Rows are points. Each copy is the shape, with its points in the same order, turned, moved and blurred by noise. Say if it was mirrored as well.

Shape, 8 rows:
[[36,-19,-19],
[52,-36,-87],
[-7,40,-36],
[40,33,-24],
[-9,-20,40],
[41,8,6],
[22,-54,4],
[-23,42,-20]]
Copy 1 (8 x 3):
[[3,-54,10],
[78,-90,11],
[37,3,-8],
[5,-36,-41],
[-46,-13,46],
[-17,-37,-11],
[-14,-61,54],
[21,22,-5]]
Copy 1 is: mirrored
Copy 2 (8 x 3):
[[36,20,-47],
[36,4,-121],
[-42,42,-44],
[6,62,-53],
[19,1,23],
[28,46,-25],
[51,-14,-24],
[-46,35,-26]]
Copy 2 is: only turned
Copy 3 (8 x 3):
[[-6,-34,-21],
[-51,-73,-60],
[-58,-17,31],
[-29,-51,27],
[24,25,6],
[8,-42,17],
[20,-10,-45],
[-54,6,38]]
Copy 3 is: mirrored

Shape, 10 rows:
[[22,-19,-10,-28,-24,-30],
[46,-5,-8,-9,-58,6],
[-69,-18,-61,15,-5,29],
[18,7,1,8,5,10],
[26,-33,18,22,-43,19],
[42,63,37,15,79,-28],
[39,76,52,-43,65,5],
[-59,30,-73,34,-33,5],
[-66,-6,-14,29,-17,-14],
[-30,4,-91,17,20,7]]
Copy 1, 10 rows:
[[25,-14,12,-24,-26,-11],
[47,-8,3,0,-37,35],
[-54,-70,13,27,43,5],
[6,11,-6,20,-4,6],
[17,5,39,23,-9,31],
[-13,88,-53,29,-18,-54],
[-17,102,-76,-9,-12,-10],
[-50,-89,-27,56,3,4],
[-59,-39,22,32,-10,-11],
[-24,-70,-25,30,53,-33]]
Copy 1 is: only turned
Copy 2, 10 rows:
[[-23,-31,1,-30,-7,-12],
[-13,-43,10,-26,-56,16],
[-38,-5,-83,67,9,-15],
[20,-17,8,18,-15,-8],
[-15,-63,13,24,-17,26],
[88,2,72,19,7,-62],
[85,36,53,-13,6,-11],
[-63,10,-43,69,-40,-39],
[-58,1,-5,67,17,-24],
[-13,-8,-77,60,-14,-55]]
Copy 2 is: only turned
Copy 3, 10 rows:
[[-4,25,-18,-10,-36,-14],
[38,57,-32,4,-38,7],
[-63,37,-19,45,19,73],
[26,19,2,17,11,7],
[56,17,-30,13,-30,34],
[25,-20,29,28,59,-79],
[36,21,76,-12,50,-66],
[-58,63,-19,82,0,39],
[-47,0,4,59,-28,40],
[-72,45,-41,44,38,20]]
Copy 3 is: only turned
